Rows are points. Each copy is the shape, with its points in the same order, turned, moved and blurred by noise. Say if it was mirrored as well.
(in the rows, 128 means zero)

Shape (9 x 3)
[[147 116 111]
 [ 84 125 128]
 [115 110  94]
 [119 170 115]
 [ 98 170  85]
 [136 181 113]
 [ 96 121 189]
 [110 133  90]
 [136 103 193]]
Copy 1 (9 x 3)
[[143 155 126]
 [144  98 128]
 [164 131 128]
 [119 130 176]
 [156 114 178]
 [125 146 196]
 [ 75  89 105]
 [167 123 141]
 [ 60 127  95]]
Copy 1 is: mirrored
Copy 2 (9 x 3)
[[103 114 133]
 [121 170 153]
 [ 87 149 136]
 [138 150 102]
 [112 171  89]
 [134 135  87]
 [165 139 186]
 [100 159 116]
 [160 111 193]]
Copy 2 is: only turned
Copy 3 (9 x 3)
[[ 97 124 143]
 [140 166 109]
 [ 96 153 116]
 [136 107 101]
 [126 130  65]
 [129  88  90]
 [184 149 157]
 [106 141  94]
 [161 125 192]]
Copy 3 is: only turned
Copy 4 (9 x 3)
[[135 149 115]
 [ 79 114 149]
 [104 139 103]
 [ 96 186 157]
 [ 64 179 136]
 [109 196 157]
 [115  93 194]
 [ 93 155 116]
 [151  95 185]]
Copy 4 is: only turned

Shape (12 x 6)
[[148 119 174  72 130 147]
 [170 170 152 100 158  82]
 [ 86 170 129 152 151 142]
 [130  81 146 144  66 113]
 [119 117 152 170 138 120]
 [171  95  75 163 102  84]
 [ 69 127 109 153 101 123]
 [130 143 189 145  85 123]
 [135 170 207  85 132 133]
 [160 130 121 131 136 128]
 [128 167 131 139 116 155]
 [117  65 127 128 114 105]]
Copy 1 (12 x 6)
[[104  88 175  98 119 101]
 [109  77 108 102  85 166]
 [139 143 161 132 155 188]
 [ 84 148 114 132 168  78]
 [127 114 120 141 178 142]
 [149 152  50 117 146  95]
 [120 183 138 114 177 151]
 [ 68 122 143 165 141 127]
 [ 72  77 182 129  99 154]
 [144 117 120 119 124 124]
 [141 146 158 150 123 149]
 [114 128 109  84 188  96]]
Copy 1 is: mirrored
Copy 2 (12 x 6)
[[131 105 119 166 188 151]
 [ 88  99 148 112 194  93]
 [144 119 102 107  99  91]
 [ 91 143 157 149 109 197]
 [128 115 138  89 114 154]
 [ 77 206 178  95 134 152]
 [104 151 106 120  71 133]
 [112  84 168 144 111 148]
 [125  50 130 158 168 115]
 [126 152 150 115 160 129]
 [146 133 142 140 115 103]
 [ 89 160 113 120 130 189]]
Copy 2 is: only turned
Copy 3 (12 x 6)
[[178 183 143 102 101 124]
 [111 183 206 122  92 115]
 [121 144 160 167 181 108]
 [128 149 121 109 137 212]
 [123 133 167 113 171 151]
 [ 54 110 134 109 104 181]
 [120 122 129 177 169 166]
 [132 203 160 115 164 176]
 [169 222 184 123 130 116]
 [104 149 144 107 120 126]
 [107 178 130 138 161 117]
 [141 108 136 117 119 188]]
Copy 3 is: mirrored
Copy 4 (12 x 6)
[[148 122 145  48 121 103]
 [148 143  61  77 159 110]
 [116 120 134 105 190 184]
 [118  89 143 144  82 115]
 [147 102 137 139 157 139]
 [115 169 106 182 101 113]
 [104 113 142 137 130 191]
 [110  63 124 106 143 109]
 [140  84 111  33 158 111]
 [128 154 124 112 147 114]
 [ 90 126 139  97 170 136]
 [151 122 148 139  84 143]]
Copy 4 is: only turned

Shape (14 x 9)
[[145 127 138 114  93 202  99 139 147]
 [131 117 183 152 120 102 141 192 122]
 [ 83  88 124 153 101 153 142 121 145]
 [132 128 159 149 137  96 124 109  95]
 [153  83  99 150 188 181 151  97 139]
 [192 110 104 163 109 193 133 185 139]
 [158  99 162 109 172  50 114 185  98]
 [ 95 154 134 134  81  76 116 133 142]
 [123 144 121 122  87 161 153 147 165]
 [145  97 175  86 149 145 131 194 112]
 [136 156 142 153 137 152 145 123 159]
 [ 70 125 127 123 181 129 123 136 104]
 [ 87 104  88  97 111 143 151 103  78]
 [169 110 106 123 193 125 117 104 113]]
Copy 1 (14 x 9)
[[165  81 114 127 137 113  90 164 171]
 [ 68 116 122 118 167  82 150 158 109]
 [118 112 165 117 128  86  68 109 121]
 [112 138 153 107 171 140 146 131  99]
 [173  88 201  62 120  97 144 108 147]
 [160  99 147 124 103  50 152 180 169]
 [ 75 142 101 104 193 100 217 103 127]
 [ 82 120 131 185 156 133 114 109 108]
 [140  70 138 155 132  85 104 140 121]
 [117  86  76  71 174  75 154 136 131]
 [122  68 173 128 133 121 134 149 127]
 [ 98  98 123  75 110 132 122  80 100]
 [176 132 123 108 130 111  93  76  84]
 [159 111 165  80 144 138 184  97 150]]
Copy 1 is: mirrored
Copy 2 (14 x 9)
[[105 159 161 143 182 152 180 176 120]
 [ 69 123  98 137 162  88 114 119  95]
 [ 91 183 107 170 138 169 133 130 125]
 [118 117 105 107  99 117 124 137 112]
 [141 125 166 154 115 141 122 107 204]
 [ 91 163 188 180 176  82 180 131 153]
 [105  67 126 101 136  90 115  72  69]
 [123 181 100 127 126 135 122 144  35]
 [138 187 133 178 186 126 141 144  97]
 [ 98  73 128 140 198 115 146 109 114]
 [129 156 139 147 149 119 105 165 115]
 [112  90 128 165 113 166 101 132  99]
 [152 136  98 184  98 173 175 119 111]
 [160  91 165 112 102 129 128 112 149]]
Copy 2 is: mirrored
Copy 3 (14 x 9)
[[ 95 152 111 104 146 199 113  85 141]
 [147 200 123 156 115 134 148 161 123]
 [127 143 100  81  83 126 131  99 137]
 [153 122 153 155 119 125 162 126 135]
 [ 97  97  77 142 140  95 115  62 103]
 [ 76 198 123 136 140 146  84  69  91]
 [162 177 134 212 152  95 138 157 176]
 [142 139 172 101  92 142 119 169 168]
 [120 152 117  81 125 160  87 132 120]
 [159 191  78 172 164 155 125 123 148]
 [103 116 118 123 124 151 118 140  97]
 [163 103  85 169  83 133 114 120 156]
 [194 109 123 101 111 127  99  66 155]
 [119  94 122 183 159 100 117  89 140]]
Copy 3 is: only turned

Shape (15 x 12)
[[100 107 117 106 147 122 145 140 108 118 115 132]
 [114 108 145 119 152 142 147 150  95 132 139 150]
 [153  86 127 130 174 135 126 124 143 113 123 133]
 [128 120 109 162 119 139  60 133 130 113 136 127]
 [120 128 152 130 129 144  94 109 138 110 132 123]
 [131 154 181 151 125 133 133 128 142 142 135 123]
 [124  76 140 146 122 133 148 139 134 249 109 123]
 [102 151 117 160 120 145 151 202  95 111 113 137]
 [101 135 101 114 134 138 154 105 136 166 140 133]
 [106  59 114 148 121 132 153 104 142 111 127 129]
 [111 153 135 154 135 139 153 112  72 117 120 145]
 [151 151 139 118 112 101 125 138 137 109 138 131]
 [110 131 153 132 126 144 152 124 108 117 120 207]
 [100  83 112 154 170  83 149 113 142 126 113 157]
 [116 153 110 135 118 140  91 104 134 131  98 129]]
Copy 1 (15 x 12)
[[147 149 150 146 135 130 119 109 122 101 104 113]
 [146 154 138 135 104 115 134 122 111 125 105  96]
 [131 143 111  94 141 129 131 156 139  99 105 108]
 [103 119 109 122 112  93 150 114 191 116 109 147]
 [126 149 125 124 112  95 141 145 148 109 127 161]
 [134 129 134 144  97 119 151 172 129 138 159 143]
 [131 160  80 174  77 212 185 130 123 111 140 100]
 [132 112 189 176 127 106 164 110 148 145 109  89]
 [151 134 128 141 114 171 135 115 111 134 106 165]
 [168 108 112 122 128 136 162 123 124  61 104 135]
 [134 115 189 128  77 124 125 128 121 119 111 126]
 [115 117 133 128 147 106 120 130 125 136 162 140]
 [178 143 170  96  93 110 150 102 116 133 139 115]
 [186 119 118 116 130 157 109 124 157  84 121 103]
 [111 134 152 122 115 137 143 117 166 116 128 177]]
Copy 1 is: mirrored
Copy 2 (15 x 12)
[[119 148 116  86 120 128 146 136 129 111 109 149]
 [122 150 152  79 146 140 138 140 130 123 128 168]
 [130 152 109  95 130 124 113 129 102 171 132 145]
 [ 97 138 104 171 132 125 127 110 149 153 156 160]
 [145 163 120 160 134 137 138 129 133 146 129 149]
 [147 155 175 146 136 147 158 122 133 148 142 117]
 [ 89 131 200 113 151 136  89 104  60  90 135 102]
 [ 90 126 142  90 149 114 184 125 184 112 163 135]
 [107 141 156 121 117 129 111 155 135 118  82 120]
 [151 144 113 100 103 102  83 122 129 115 135 135]
 [128 136 172 114 120  90 171 138 155 129 115 169]
 [132 120 125 135 102 164 168 141 136 152 138 131]
 [135 162 168 104 111 122 148 189 139 120 158 171]
 [109 174 131  80  67 114 108 119 116 137 129 141]
 [101 148 120 176 119 106 150 142 128 130 119 135]]
Copy 2 is: only turned
Copy 3 (15 x 12)
[[113 117 152 145 123 121 109 131 126  99 134 102]
 [148 105 150 124 114 122 107 151 130  88 142  88]
 [151 105 139 144  87 125 142 112 128  77 124 140]
 [138 146  87 112 133  93 163 122 153 128 112 138]
 [151 118 124 138 123 136 154 143 153 133 109 122]
 [185 119 138 132 130 139 134 173 122 144 139 139]
 [135 154 176  70 127 161 101 192 117  63 162 174]
 [119 108 127 120 134  68 124 164  81 133 168  84]
 [131 139 168 113 107 138  79 139 139 135 129 136]
 [105  94 129 153 100 112 105 154 164  87 134 162]
 [160  92 157 128 142  84  98 160 129 126 106 104]
 [169 153 150 169 119 100 140 134 136 142 147 122]
 [158 124 139 141  82  91  99 195 133 114 104  82]
 [131 125 118 169 106 116  76 134 115  64 112 152]
 [127 154 137 126 131 111 141 143 129 148  86 143]]
Copy 3 is: only turned
